Each row of a before or after table is a point. One or more steps were done to the points. Then noise was added and the rows were shuffled. The steps act on columns, c1 being the first. Write out the steps. A step turns or swaps two columns, mirrors them in a line or flattens them onto one, adds a multiple of one to another, or multiplies or shifts one. Angles are multiples of 10 degrees, from the lower column toward the higher: turns from -170 to 170, lines from 10 to 170 but not 90. Use the fewest steps. Two steps may share a column if one is a turn and the other turns, adds or multiplies; they go together, in the order done. Otherwise the lowest column goes first.

Before, 8 rows:
9 16 36

-15 8 22

3 -20 28

-16 -29 6

-36 27 -7

2 -1 16

-12 -2 -31

13 -4 -3
After, 8 rows:
-17 3 18

-8 2 -74

10 1 93

-11 0 55

3 -1 42

4 -1 71

11 2 -6

-35 0 -18
Steps: multiply c2 by 0; multiply c3 by 2.5

Before:
7 -15 -10 -24 -45 -32

3 31 -2 -26 6 -4

23 9 4 -39 -24 16

0 -11 -16 -28 -7 30

-3 -16 6 -21 18 4

10 -8 -13 -38 -27 21

12 6 15 6 3 -25

26 2 -1 -26 -48 11

26 -34 3 -2 5 -24

12 -11 -12 -34 -8 -2

8 24 31 -33 12 8

21 -14 12 -22 19 10

48 19 3 -4 26 -24
After, 13 rows:
58 -4 -10 25 23 -33

31 3 -19 29 -4 -12

29 1 15 7 11 25

65 31 -5 11 -11 19

65 -1 -33 15 35 -26

6 -27 14 27 4 -7

3 1 -19 8 -9 -40

120 -15 27 16 -14 17

-6 21 8 15 -13 -14

15 9 -43 35 23 14

25 -1 -30 21 8 -35

52 19 17 14 -12 -19

18 -7 38 26 16 -23
Steps: multiply c1 by 2.5; turn c2 and c3 by -150 degrees; turn c3 and c5 by -140 degrees; turn c4 and c6 by 150 degrees

Before:
-25 -40 -9 14 43 -12 19 39 17

-22 2 32 -51 -55 -9 -34 -12 27

39 -5 15 -14 -12 -6 -14 -49 28

-23 -32 22 25 29 42 -40 35 0

4 18 6 -45 -23 23 14 -39 5

29 28 39 -1 -43 25 -2 -9 29

8 30 46 -26 5 -5 -6 -13 1

-11 -24 -37 20 28 -16 -21 46 -16

-67 -16 -9 33 10 -16 -21 12 0

-33 40 -7 -19 39 17 -17 13 43
After (10 x 9):
-28 31 27 34 -15 40 -97 -32 -21

19 -3 -44 -50 41 0 -93 -16 -43

6 -33 19 -21 10 0 -67 10 -44

31 -19 -16 -41 17 27 -46 16 -6

-2 -28 -32 4 26 22 -61 29 -49

-40 24 15 20 -21 -18 -80 -28 45

34 8 -22 -13 0 -3 -73 54 -26

14 18 2 33 -13 -21 -81 -69 6

-31 39 15 9 -46 -13 -37 -38 -2

-4 -41 -9 -14 -54 23 -74 -37 -16
Steps: turn c1 and c8 by 110 degrees; multiply c2 by -1; turn c3 and c9 by -120 degrees; turn c3 and c5 by -140 degrees; turn c4 and c6 by -10 degrees; shift c7 by -60

Before:
-7 -8 0 8 12 15 12 -4 7 -3 -1 9 14 7

11 14 16 14 14 59 9 -5 -16 8 -2 2 -10 14

10 13 -2 16 10 -1 -3 17 -13 13 -10 1 27 -21

-9 -8 4 12 -3 3 -13 6 -7 -2 -6 -3 -9 9

-62 21 12 7 14 11 -21 -3 -18 21 -3 6 -1 -2

-2 13 17 -8 -7 8 -13 13 -12 1 35 3 -9 8

-7 17 9 13 -5 12 12 29 -19 0 -5 -20 -11 -17

12 3 5 -25 -10 17 10 -7 15 13 -5 6 -5 -8

-18 19 10 16 -28 7 1 -9 -17 8 8 0 -13 5

7 13 11 1 -48 19 8 14 -7 1 -4 1 -4 12

-14 19 -13 11 11 13 -6 17 -13 9 9 -3 -6 8

3 -26 -13 -4 -7 6 11 -1 -17 6 -11 8 10 9

-12 5 7 4 14 2 1 19 -14 -1 -3 -48 -4 12
After, 13 rows:
-7 -8 0 7 29 -14 -3 -4 0 -7 -5 -15 14 0

7 13 12 1 -120 -30 2 14 0 -10 -3 -7 -4 2

-9 -8 4 12 -7 -9 -2 6 0 -9 4 13 -9 1

3 -26 -13 -4 -18 3 3 -1 0 -5 8 -13 10 4

-12 5 7 4 35 -10 -51 19 0 -11 2 23 -4 2

-2 13 17 -8 -17 -13 8 13 0 -6 -36 10 -9 2

11 14 16 14 36 -73 4 -5 0 -8 -18 -9 -10 6

-14 19 -13 11 27 4 -10 17 0 -2 -13 6 -5 5

-61 21 12 7 35 -23 -28 -3 -1 12 -1 16 -1 7

13 3 5 -25 -25 -23 9 -7 0 13 -1 -12 -5 3

-18 19 11 16 -70 -14 -13 -9 0 0 -10 -1 -14 4

-7 17 8 13 -13 -22 -29 29 0 15 1 0 -11 -3

9 13 -2 17 25 0 10 17 0 25 10 2 27 0
Steps: turn c7 and c12 by -120 degrees; add 0.7 times c1 to c7; turn c6 and c11 by -160 degrees; add -1 times c3 to c6; multiply c5 by 2.5; multiply c9 by 0; turn c10 and c14 by 60 degrees; multiply c14 by 0.4

Before (10 x 20):
20 13 -24 12 12 7 121 27 9 -44 2 -13 -18 -7 19 4 -19 -11 1 -4

7 -24 -1 -4 -1 3 -27 41 -1 -12 0 45 1 52 22 2 20 -19 21 -11

-14 12 81 -7 -18 -15 6 19 -23 -3 -28 -4 -8 -10 17 4 24 5 107 -11

-2 14 49 52 0 -20 37 11 -22 3 -54 -2 -9 -13 -78 -31 -12 -22 -25 63

-11 -10 -24 0 31 9 -11 43 6 4 -1 15 47 4 -21 -14 -20 -2 -23 -3

-6 7 -32 30 -8 -22 -20 -18 -3 -9 -5 -16 -16 20 31 0 1 -13 -27 76

-12 -2 -19 31 41 -10 -25 7 -1 -17 14 -13 1 13 36 9 10 -27 -30 -13

31 13 6 -1 -12 36 -13 23 1 1 12 67 -12 24 40 0 3 5 -32 -6

2 24 -33 -7 -8 -12 -1 -5 -8 -13 -24 2 -14 -8 19 7 24 -8 -19 0

26 20 -30 -1 7 -3 -6 31 31 0 8 1 -16 -6 22 -27 11 -2 -32 -14
After, 10 rows:
0 25 -7 2 -9 -12 -6 -4 -7 -14 -24 3 -5 -9 20 41 24 -13 26 1

-18 8 -13 -16 -11 -24 25 -20 -3 -11 -4 -19 -10 22 32 42 1 -16 31 77

-18 -27 0 19 -2 4 9 42 -1 -12 -2 59 15 53 22 2 20 -28 -14 -8

5 13 1 27 -13 37 22 24 1 1 13 86 -15 24 40 -6 2 7 29 -8

28 14 -7 -50 0 -20 27 13 -20 2 -55 -3 -14 -13 -79 -70 -11 -28 24 64

117 12 -6 -40 12 7 -17 26 7 -44 3 -16 15 -5 19 33 -20 -14 12 -4

-14 -12 -24 -4 28 8 -3 43 6 6 1 20 -51 0 -19 27 -21 -3 -21 -4

7 18 -41 22 7 -4 15 33 29 3 8 5 -15 -7 23 26 10 0 32 -12

-2 14 40 -5 -21 -12 -16 22 -23 -1 -29 -4 88 -12 17 -97 24 7 -62 -10

-26 -2 1 -18 40 -10 25 10 -2 -17 15 -18 -26 14 39 28 7 -35 20 -10
Steps: turn c1 and c7 by -60 degrees; turn c4 and c7 by 130 degrees; multiply c3 by 1.3; turn c3 and c16 by -70 degrees; multiply c12 by 1.3; turn c13 and c19 by -130 degrees; multiply c18 by 1.3
